Each row of a before or after table is a point. The points were changed in one or more steps. Then noise was added and the rows were shuffled. The steps act on how far a point lies along the listed directions, d1 being the first. Name the steps. A step turns or swaps two directions, mirrors them in a line or flattens them onto one, adds a multiple of one to another, or multiplies one. Angles are multiples of 10 degrees, from the lower direction toward the higher: turns from -170 to 170, lines from 10 to 170 but not 90. Use the fewest steps. Two steps may share a direction if one is a turn and the other turns, adds or multiplies; they go together, in the order done. Otherwise the lowest direction goes first.
In the rows, 128 means zero.

Directions:
(1): [105 132  60]
(2): [146 197 126]
(3): [ 63 146 151]
Before, 10 rows:
[[113  92  51]
 [ 52 146  87]
 [196 133 107]
 [144  90 109]
 [ 89  78  55]
 [161  89 132]
 [ 85 114 101]
 [182 136 124]
 [185 101 179]
 [179  89 158]]
After, 10 rows:
[[ 86 204 137]
 [147  47 116]
 [178 105 134]
 [124 196  64]
 [196 117 124]
 [148 192  72]
 [ 99 172 109]
 [147 126  82]
 [144 100  95]
 [152  65 101]]
Steps: turn d1 and d2 by 80 degrees

Directions:
(1): [108 177 166  76]
(2): [155 184 142 181]
(3): [ 69 111 170 165]
(4): [176  96 187 122]
Before:
[[ 97 111 113 164]
 [136  98 122 132]
 [132 129  75  96]
 [165 149  93 158]
 [ 99 124 102 111]
 [115 160  95  80]
 [134 107 147 119]
 [ 87 134 159 152]
 [165 133 154 149]
 [142 112 155 113]
 [125 147  91  75]
 [ 90 156 112 182]
 [150 151 113 149]
 [167 135 166 179]]
After (14 x 4):
[[ 68 194  39  86]
 [151  89 140 130]
 [ 87 173  44  80]
 [166  87 185 116]
 [184  84 203 107]
 [ 68 130  76 168]
 [ 62 150  55 117]
 [140 155 100 149]
 [ 77 135 153 152]
 [ 92 156  29 101]
 [207 105 207 145]
 [149 163  75 160]
 [219 103 229 173]
 [ 35 193  45 189]]
Steps: multiply d4 by 3

Directions:
(1): [192  69 128 106 132 109 200 120]
(2): [112 139 189 170 161 180 180 165]
(3): [127 136  65 201 173 124 149  85]
(4): [175  91 113 120 174 194  71 141]
Before:
[[183  62 103  91 185 239  47 144]
 [ 94 153 126 106  92 108 104 109]
 [100 161 127 124  89  92 113 130]
 [105 144 130  67  89  98  47 121]
 [174  83 117  71 116 110 116 156]
 [114 136 164  88  76  73 156 153]
 [ 55 156 190 104  76 105 145 157]
 [ 65 161 132 135  88  20 200  89]]
After:
[[132 135 116 128 101  79 152 118]
 [118 140  94 167 129  66 182 105]
 [128 128 110 113 109  98 149  93]
 [150 114  60 144 153 112 105 117]
 [104 122 124 164 131  87 222 105]
 [ 53 172 154 113  70  27 177 101]
 [182  61  87 105 198 236  58 130]
 [163 101  71 113 136  76 131  73]]
Steps: multiply d1 by 0.4; turn d1 and d3 by 150 degrees

Directions:
(1): [136 138 133  82 198  84  85 148  64]
(2): [ 51 174 116 187 179 143 152 144 117]
Before (12 x 9):
[[118 100 110 109 130 133 120 119 115]
 [ 79 130  78 248  79 190 175  95 187]
 [165 128 145  82 172  81  85 162 113]
 [ 99 166 138 107 147 111 114 132  88]
 [ 88 146 119 135 226 109 109 117  72]
 [ 24 190 117 191 183 132 163 147 124]
 [164 118 148  58 176  78  65 147  45]
 [186  62 156 145  38 170 142  95 181]
 [134 143 113  94 143 110 103 108 137]
 [125 176 124 151 162 137 119 139 128]
 [174  97 120 141  32 161 161 108 187]
 [ 62 176 119 196  79 190 204 116 162]]
After (12 x 9):
[[232  63 106  50 124  81  47 100  84]
 [ 83 156 129 190 134 146 158 152 180]
 [126 124 152 105 228  95  75 149  41]
 [214 112 150  21  88 102 102 115  88]
 [169 147 127 134  98 144 125 119 159]
 [100 159 108 134 133 130 128 105 154]
 [148 144 123  82 204  83  86 155  51]
 [ 99 113 111 127 135 142 129 119 123]
 [ 51 165 123 224 112 176 179 130 151]
 [129  94 120 171  69 169 164  72 185]
 [195  82 143  82  25 121 133 100 186]
 [107 147 135 133  73 148 148 108 149]]
Steps: turn d1 and d2 by 150 degrees
